Rows are points. Examples show where two turns around zero, p and q, send a point. Where does a point land after both, in the order given? Backwards means that the second turn is done in reverse. Each puzzle has new turns, and all numbers are rounded.
(in the rows, 128 means zero)

Turn p:
[ 97 162] -> [111  85]
[143 112] -> [136 149]
[183 155] -> [ 80 166]
[89 84] -> [185 112]
Turn q:
[ 76 125] -> [164 165]
[203 111] -> [61 90]
[133 148] -> [138 110]
[100 129] -> [149 146]
Where do these land?
p, then q: [156 113] -> [148 104]
p, then q: [107  66] -> [86 78]
p, then q: [153 113] -> [146 105]
p, then q: [ 99 150] -> [109 159]
q, then p: [125 197] -> [151 193]

Turn p:
[181 146 185  92] -> [141  43 136 144]
[111 153 143  73] -> [ 75  93 139 127]
[108 102 144 183] -> [157 170 126 169]
[184 109  76 153] -> [184 139 102  74]
[137 100 104  92] -> [112 118  86 104]
[ 87 159 147 181] -> [133 169 181 163]
[ 88 126  96 123] -> [ 95 165 125 115]
Turn q:
[102 142 117 144] -> [135 102 108 139]
[132 149  65 138] -> [187 129 113 157]
[99 95 98 92] -> [157 135 100  78]
[ 96 187 104 106] -> [136 135  62 161]
[186 112 217 135] -> [ 50 152 198 128]
[166 135 176 136] -> [ 84 144 165 145]
[115  76 119 145] -> [147 100 150  88]
Where do these land?
p, then q backwards: [100 102 173 123] -> [132 184 137 145]
p, then q backwards: [132 150 141 193] -> [184 119  89 140]
p, then q: [156  81 125 132] -> [177 146 141 139]
p, then q: [ 93 166 140 114] -> [ 89  95 113 116]
p, then q: [154 196  99  93] -> [ 84 158 113  63]
p, then q: [193  72 111 106] -> [203 171 143 106]
q, then p: [ 68 129 107 135] -> [133 140  76  93]

Turn p:
[ 79 158  87 140 149 150  98 118] -> [119 143 153 128 140 108  53 130]
[146 164 135 153 125 136 122 169] -> [108 137 142 147 180 140 141 120]
[101 141 116 116 133 134 151 171] -> [122 173 115 141 138 156 111 124]
[142  71 163 140 125 111 124 166] -> [ 96 145 114  96 114 129 186 106]
[131 119 118 108  85 118  99  86] -> [132  70 114 100 115 132 109 141]
[148  96  90 147 112  94 100  82] -> [146  71 134  94 108 107 117  85]
[134 139 117 146 110 123 198  31] -> [241  99 117 128 122  97 125 150]
[149 162 173  94 158 110 154 153] -> [128 148 154 172 118 170 169 154]
[130 143 199 107 135 118 107 158] -> [ 87 139 155 126 127 158 171 171]
[122  88  82 130 148 184 126 147] -> [100 153  84 147 119  83  98  98]
Turn q:
[120 166 118  83 143 194 123 122] -> [127 121 190 145 158  92 146 167]
[139 204 116 108 115 180 123  94] -> [122 123 154 120 156  57 125 190]
[ 86  80 138 132 106  78 113 159] -> [144 124 121 126 113 156 104  48]
[121  89 156 146 139 131 116 102] -> [ 98 154 114 163 124 143 119 111]
[162 114 157 114 111 116 123 149] -> [148  94 100 156 126 139 125 126]
[115  93 137 145  82 101 136 125] -> [127 128  92 129 105 116 124  76]
[156 159  86  88 154 172 149 108] -> [135 133 156 119 164 107 181 183]
[127  88 116 147 117  69  91 125] -> [155 160  87 122 132 157 100  84]
[102  87 156 143 124  44 158 132] -> [100 110  81 101 121 176 117  58]
[135 175 134 134 162 146 114 134] -> [122 123 155 121 134 134 105 179]
[144 152  92 168 156 176 162 158] -> [130 138 160 104  75 133 161 185]
Where do these land?
p, then q: [ 71 129 129  80  98 125 119 104] -> [196 119 162 157 127 109 121 120]
p, then q: [163  94  59 125 169 150 153 164] -> [101 196  87  83 131  88 106 138]
p, then q: [115  96 150 127 103 101 122 141] -> [130 108 150 129 150 104 162 118]
p, then q backwards: [ 93  79 115 111  95 162  76 141] -> [117 166 158 177 115  88 158  88]
q, then p: [100 154  85 153 160 119 114  79] -> [110 141 165 162 126 174  99 168]
p, then q: [148 162 145 144 141 120 128 200] -> [ 60 132 167 117 114 131 125 159]
p, then q: [204 170 134 116 150  97 136 154] -> [ 59 148 114 150  69 131 149 143]
q, then p backwards: [105 141 120 160  87 140 140  86] -> [109  78 125 148 152 165 111 129]
q, then p backwards: [148 146 172 117 160 112 154  85] -> [140 143 145 110  86 165  91 161]
p, then q: [132 109 170 147 118 153 138 126] -> [132 100 133  89 130 149 150 122]
